Every row gives one point. Two turns around zero, p and q, are shown by what they do to some points. Write where each new point lands after one turn and then the other. Backwards means that the second turn is done in reverse. Each puzzle has new turns, and all numbers are rounded.

Turn p:
[0.7 2.0] => [-1.6  1.3]
[-2.7  2.3] => [-3.1 -1.7]
[1.4 1.6] => [-1.0  1.9]
[ 0.7 -5.9] => [ 5.8 -1.4]
Turn q:
[ 1.5 -3.8] => [-1.9 -3.6]
[-1.1 -1.1] => [-1.6  0.1]
[-0.4  4.9] => [3.4 3.5]
Where do these land?
p, then q: [-1.2 -2.1] => [-0.4 -2.4]
p, then q backwards: [-0.1  6.4] => [-5.6 -3.1]
q, then p: [ 1.4 -2.1] => [ 2.1 -1.5]
q, then p backwards: [-0.2 -2.2] => [-1.8  1.2]

Turn p:
[ 2.0  1.0 -1.2  0.2] => [ 2.1 -0.3 -1.0  1.1]
[-3.9 -9.2 -0.7  2.0] => [-4.1 -5.1  0.4 -7.9]
[ 0.9  0.7  2.4 -1.5] => [ 0.7  2.7  1.2 -0.2]
[ 2.2  3.4 -0.9 -2.2] => [ 2.1  2.5 -1.9  2.7]
[ 1.2 -1.1 -0.2  0.2] => [ 1.2 -0.5 -0.2 -1.1]
[-0.8  0.7 -2.0 -2.4] => [-1.0  1.1 -2.9  0.5]
[-1.7  4.5  2.6  3.8] => [-1.1 -0.5  4.5  4.8]
Turn q:
[-0.7  0.1  4.1  0.3] => [-3.1  2.4  0.2 -1.3]
[ 1.6 -3.4 -4.2  2.6] => [ 3.3 -2.6  4.2  1.7]
[ 2.8  4.4  0.2 -1.9] => [ 0.2  1.9 -4.2  3.2]
[-3.7 -4.7  1.7 -1.3] => [ 0.0  0.1  2.4 -5.9]
[-0.1  3.6 -1.8  0.3] => [-0.5 -1.9 -2.7  2.3]
Where do these land?
q, then p: [ 1.0  2.4 -1.9  3.6] => [-0.8 -3.8  2.5 -1.3]
p, then q: [ 1.5 -4.4  3.1 -3.2] => [ 1.7  2.6 -5.6 -0.8]
q, then p backwards: [ 1.3  1.7  4.0 -2.5] => [-0.9  0.7  0.2 -5.0]
q, then p: [0.1 1.6 0.2 2.5] => [-1.8 -1.8  1.4 -0.3]
p, then q: [ 0.2  3.5 -3.0 -2.0] => [ 0.1 -3.8  1.1  3.2]
q, then p backwards: [-4.0 -4.7 -2.3  1.6] => [ 0.7 -4.6  2.0  4.5]

Turn p:
[-2.3 -2.4 -0.9 -4.6  1.4 -0.8 -0.1 -3.8] => [-2.2  4.2  2.8  2.4 -1.0  0.7  0.8 -3.4]
[-0.3 -0.2 -4.2  0.2 -2.8 -1.7 -0.2 -0.7] => [-0.4  3.0 -2.4  0.7 -2.8 -1.7 -0.7  1.6]
[-0.2 -0.5 -4.3  5.1  2.1 -2.7  0.1  0.5] => [-3.1 -0.6 -4.7  0.0 -2.0  1.2  2.9  3.3]
[ 0.7 -1.5 -2.0  3.2 -0.2 -1.3 -4.4  0.0] => [-0.8 -2.1 -2.4  4.0 -2.3 -0.3  0.5  2.3]
[ 1.6  2.5  4.9 -0.9 -1.3 -0.5  2.9  6.3] => [ 3.8 -3.6  3.2 -6.5  0.1  0.1 -1.5  1.3]
[-3.0  0.9 -3.4 -3.5  1.6  2.2 -0.8 -0.4] => [-4.5  2.9  2.2  0.9  1.4 -1.8 -1.3  0.3]
[-4.9 -1.3  2.5 -4.7  0.3  1.7 -1.2 -3.1] => [-0.6  3.5  5.1  3.2  2.0  2.3 -1.9 -2.4]
[ 3.2  2.7  4.6  5.3 -1.5 -0.4  2.7  2.0] => [ 5.6 -4.1 -2.8 -3.8  2.0  1.4  1.2  1.6]
[ 3.4  1.7 -4.1  2.0  1.9 -3.0 -2.3 -0.9] => [-1.5 -0.9 -2.8  1.4 -2.0 -3.5  4.6  2.0]
[-2.0 -0.7  1.3 -2.6 -0.6  3.9 -0.5 -4.1] => [ 0.1  2.7  1.5  3.0  3.5  0.3 -2.1 -3.3]
[ 3.8 -1.3  5.4  0.6 -0.9  2.6  3.7  4.1] => [ 3.5 -5.1  0.1 -5.1  1.0  1.2 -2.6 -3.2]
Turn q:
[-1.3 -2.7  3.0  2.9  0.2  3.1 -2.2  0.4] => [-2.1  4.8  2.6 -1.4 -0.1  1.0 -2.0  0.1]
[-1.3 -3.8  0.4 -0.3 -0.6  5.2  1.2 -1.0] => [-1.9  0.8  1.1 -3.2 -0.9  4.3 -3.0 -1.5]
[-5.1  0.3  1.1  2.0  0.6  1.9 -3.2  2.4] => [-4.6  2.4  3.0  0.0  3.5  0.2  0.0  1.9]
[ 0.3 -0.7  1.6  1.1 -0.8 -3.8 -3.6 -1.9] => [ 1.4  3.9 -1.9 -0.2  1.9 -3.0  1.4 -0.7]
[ 2.2 -0.6  0.2 -4.3  1.8  0.5  5.2  5.7] => [-0.9 -6.4  1.4  2.5 -3.1 -1.6 -4.8 -1.4]
[ 3.6  3.0 -0.6 -7.2  3.8 -1.5  0.5  1.4] => [ 0.1 -6.8 -1.7 -1.6 -3.0 -5.7  0.0  0.9]
[ 5.9  4.1 -0.8 -3.7 -0.8  0.2  2.6  1.6] => [ 1.7 -5.4  0.4  1.2 -5.4 -2.1  2.4 -1.6]
[ 0.2 -0.7 -4.8  5.8 -0.5 -1.6  0.5 -3.2] => [ 2.5  3.1 -3.8  2.7  0.6  4.6  1.9  2.7]
[-2.4  1.7  1.4  3.5 -0.7 -2.8 -0.1 -4.9] => [ 4.5  3.0  0.3 -0.8  4.0  0.9  2.5  1.5]
[-2.1 -0.6 -1.6  0.2 -3.0 -1.2 -0.9 -0.4] => [-0.8  0.6 -1.4  0.8  2.7  1.3  1.5 -1.9]
Where do these land?
q, then p: [ 0.5 -3.0 -3.3 -0.5  2.3 -0.8 -3.3  0.8] => [-3.2  2.3 -0.3  0.4 -1.4 -0.9 -1.0  4.2]
p, then q backwards: [-0.9  3.2 -0.8 -0.7 -1.2 -3.2 -0.5 -1.6] => [ 1.1  2.3  1.2  3.3  1.0 -0.9 -2.0 -1.3]
p, then q backwards: [-1.6 -2.8  5.4  5.5  2.3  2.6  1.4 -0.8] => [-4.3 -1.1 -4.9 -0.6 -3.2  0.4  5.1 -2.2]
p, then q: [-1.8 -2.5 -2.9 -3.5  2.3 -1.1  2.6  0.5] => [ 0.1 -1.7  2.6 -2.8  4.2  0.8  2.6 -1.3]
q, then p: [ 3.1  3.7  3.6 -2.3  1.2 -0.5  0.5  2.0] => [ 4.6 -0.1  0.5 -0.3 -4.3  2.3  1.0 -1.0]
q, then p backwards: [-2.7  3.3 -2.5 -1.3 -3.4 -0.1 -3.9  2.1] => [ 0.8  1.1 -1.5  0.4  6.8  0.4 -0.7 -2.4]
p, then q: [ 0.6 -1.7 -2.3 -1.3  3.3 -2.7  6.8  0.1] => [ 0.8 -6.2  0.5 -4.0  2.5  2.3  1.9 -2.2]
q, then p: [-1.6  0.0 -2.1 -1.7 -7.1 -1.5 -0.3 -0.8] => [-2.5  3.4 -3.3  0.3  3.3  1.4  2.6 -3.8]
q, then p backwards: [-0.9 -2.3  1.3 -0.5  2.3  1.1 -3.7 -2.5] => [-1.0  2.1 -3.0 -0.6 -0.9  0.5  4.1  1.4]
p, then q: [ 5.6 -1.8  4.8  3.9  0.6 -0.9  1.9  1.0] => [ 1.1 -0.5 -5.0 -2.3 -4.2  3.2 -3.3 -2.9]
p, then q: [-0.3  4.0 -1.3  2.3 -2.7  7.1 -1.5 -0.7] => [-2.3  1.4 -3.9  2.2  0.0 -4.1 -0.8  6.3]
